Each row is a point. Examples show where two turns around zero, p and q, send a point. Where does a point land after both, in the order given? Backwards means that the second turn is done in reverse. Each puzzle has new turns, and all numbers are rounded.
In the rows, zero is written as 128.

Turn p:
[110 165  76] -> [ 96 169  87]
[123 124 162] -> [131 119 161]
[151 137  93] -> [142 145  91]
[134 131 139] -> [136 130 138]
[125 113 166] -> [134 108 163]
[126  98 133] -> [130  98 128]
Turn q:
[152 142 129] -> [152 142 126]
[104 153 136] -> [106 150 145]
[158  96  93] -> [149 103  82]
[ 98 120 154] -> [104 115 158]
Where do these land?
q, then p backwards: [136 153 136] -> [138 152 137]
p, then q backwards: [103 108  99] -> [105 105  99]
q, then p backwards: [104 106 149] -> [102 108 149]
q, then p: [132 175 100] -> [117 181 118]
p, then q: [151  86 137] -> [155  90 113]
q, then p: [142 141 147] -> [148 138 143]

Turn p:
[153 103 129  88] -> [162 104 116  97]
[112 100 106  92] -> [116  97 111  90]
[127 139 159 165] -> [130 138 156 167]
[119 158 145 135] -> [123 153 153 133]
[129 140 101 159] -> [110 148 104 152]
Turn q:
[157 133  96 153] -> [175 133 113 138]
[115 124 160 130] -> [106 130 154 132]
[152 159 123  81] -> [133 134 115  68]
[122 155  98 139] -> [140 156  99 133]
[123  90 142 112] -> [110  90 139 130]
[ 98 107 149 153] -> [104 126 147 166]
Where do these land?
q, then p: [119  70  88 156] -> [121  99  86 184]
q, then p: [131 168 148 142] -> [137 165 153 118]
q, then p: [119 122 142 109] -> [115 113 140 116]
q, then p: [142 137 107 145] -> [145 145 109 136]
q, then p: [159 165 141 111] -> [156 145 141  89]
q, then p: [139 123 150 128] -> [140 119 148 127]
p, then q: [ 86 111 121 105] -> [ 84 102 121 128]

Turn p:
[140 113 138 130  97 129 129  66] -> [145 121 156 133  95 153 139  80]
[ 45 135 135 135 138 129 117 150] -> [ 49 112 115 139 127 125 101 144]
[132 107 121 145 127 121 104 158] -> [138 106 109 108 132 114 102 138]
[143  83 133  77 134 124 137 134] -> [131 116 138  76 156 142 162 123]
[145 143 124 148 148 132 121 105] -> [146 135 135 157 135 112 122 110]
[150 161 155  99 131 151 132 125] -> [137 171 159 131 146 146 129 139]
[144  65 127 153 129 131 142 146] -> [156  64 125 111 134 129 136 140]
[130 171 149 139 134 110 133 118] -> [123 159 150 150 110 104 124 135]
[122 176  70 126 114 126 138 149] -> [126 169  65 149 116 127 136 143]
Turn q:
[115 146 153 111 151 137  91  95] -> [ 99 163 155 128 130 133 110  91]
[135 115 131 133  86 145 120  79] -> [123 124  93 137  95 141 127  81]
[ 82 132  99  81 151 104 136 147] -> [ 86 160 121 110 159 116 151 171]
[167 117 135 119 126 104 169 145] -> [156 100 139 100 117 114 165 141]
[134 127 109 129  99 151 110 131] -> [138 132  96 124 116 138 102 127]
[164 132 115 149 137  94 134 101] -> [158 123 128 136 133  87 149  99]
[131 109 170 165 150 125 101 167] -> [126  84 174 138 140 124  85 136]
[102 129  95 150 136 183 133 137] -> [140 139 101 155 159 175 110 144]
[122 146 144 117 115 110 158 151] -> [127 127 144 126 102 124 151 163]
Where do these land?
p, then q: [140 148  89 115 146 124 151 136] -> [161 142 124 142 146 116 156 149]
q, then p: [157 142 135 142 134 109 124 132] -> [147 132 149 110 113 111 131 125]
p, then q: [ 86 123 158 147 104 108 130 165] -> [ 85 109 109 117 113 126  98 167]
p, then q: [ 99 161 107 100  96 168 136 101] -> [144 164 110 173 125 178 115 129]
q, then p backwards: [122 124 156 139 133 110 137 102] -> [114 123 136 133 139 118 143  92]
p, then q: [ 93 115  99  96 106 120 147 107] -> [115 144  90 145 127 165 161 134]
p, then q: [166 139 130 116 181 164  98 159] -> [150 149 182 111 179 104 111 120]
p, then q: [164  84 150 108 116 105 125 144] -> [120 124 139  63 114 133 148 124]
q, then p: [133 150 160 122 104 116 135 140] -> [130 131 137 106  95 147 118 147]
p, then q: [130  88 132 171 137 159 149 100] -> [137  66 124 134 144 147 125  94]
q, then p: [119 135  92 151 151 127  75 121] -> [124 142 119 144 141  75  99  96]

Turn p:
[136 108 128 150 125 131 109 134 142] -> [148 114 139 141 142 127 125 147 138]
[110 124 127 135 104 122 121 124 123] -> [128 118 132 131 106 126 132 132 149]
[115 112 124 117 126 109 117 122 171] -> [159 121 132 115 140 100 137 113 149]
[109 124 182 117 155 116 105 121 130] -> [116 125 164  78 139 113 107 136 131]
[129 112 115 115 135 166 147 122 120] -> [105 121 108 131 150 143 157 129 122]
[138 131 121 127 122 113 213 125 124] -> [107 160 144 163 117 130 168  81 101]
[138 120 116 111 119 156 114 161 119] -> [135 124 100 124 127 133 146 165 112]
[130 110 116 118 139 115 127 127 112] -> [117 109 122 133 128 109 126 125 113]
[146 115 138 110 117 130 107 115 131] -> [145 100 129 108 129 138 129 127 120]
[129 225 113 180 138 121 120 129 108] -> [120 190 111 156 100 161  52 126 144]
Turn q:
[135 134 117 138 135 128  97 126 151] -> [132 138 116 115 150 126 104 146 134]
[130 114 109 117 103 129 179 122 146] -> [133 125  99 152  85 130 133 108 150]
[144 152 134 117 116 141 171 113 107] -> [146 150 138 153 111 140 159  98 133]
[116 149 143 145 153 122 189 130 150] -> [114 129 107 169 126 143 178 145 152]
[131  82  99 144 149 113 104 123 134] -> [118  94  96 113 154 108 100 118 124]
[105 151 117 123 114 132 126 130 112] -> [117 151 132 127 113 139 129 128 102]
[109 118 124 144 159 156 106 144 149] -> [127 104 114 125 152 157 111 160 117]
[129  87 140 144 111 116  97 108 118] -> [110 106 150 125 141 102  89 110 131]
[140 144 160 141 121 122 106 160  98] -> [142 131 171 128 138 104 139 151 102]
[140 148 138  67 119 121 105 124 116] -> [141 151 156  73 110 133 138 116 135]
Where do these land?
q, then p: [104 158 139 117 130 145 134 164 157] -> [136 158 115 136 115 140 160 167 117]
q, then p: [153 120 106 138 153 115 139 148 105] -> [113 115 126 158 130 114 124 103  97]
q, then p: [122 114 111 145 103  92 135 113 134] -> [137 122 126 137 106 102 109 112 160]
q, then p: [121 138 153 146 155 156 112 113 106] -> [ 92 137 144 114 162 139 118 146 120]
p, then q: [161 109 106 152 123 113 155 110 125] -> [119 116 137 169 164 120 117 109 126]
q, then p: [142 114 157 167 105 120  93 105  83] -> [109 115 181 101 130 115  74 127 129]
q, then p backwards: [133 122  98 112 104 137 138 146 153] -> [128 156 109 119 102 117 102 139 121]
q, then p backwards: [105 173 140  84 143 155 145 147 124] -> [143 143 164 117  81 165 150 145 127]
p, then q: [128 134 114 108 120 111 110 116 167] -> [147 139 111 110 137 113 124 105 160]
p, then q: [133 114 139 108 117 112 139 131 159] -> [138 131 135 130 126 116 153 104 155]
q, then p: [104 112 146 132 156 152 109 115  95] -> [ 82 109 141 106 154 132 132 144 128]
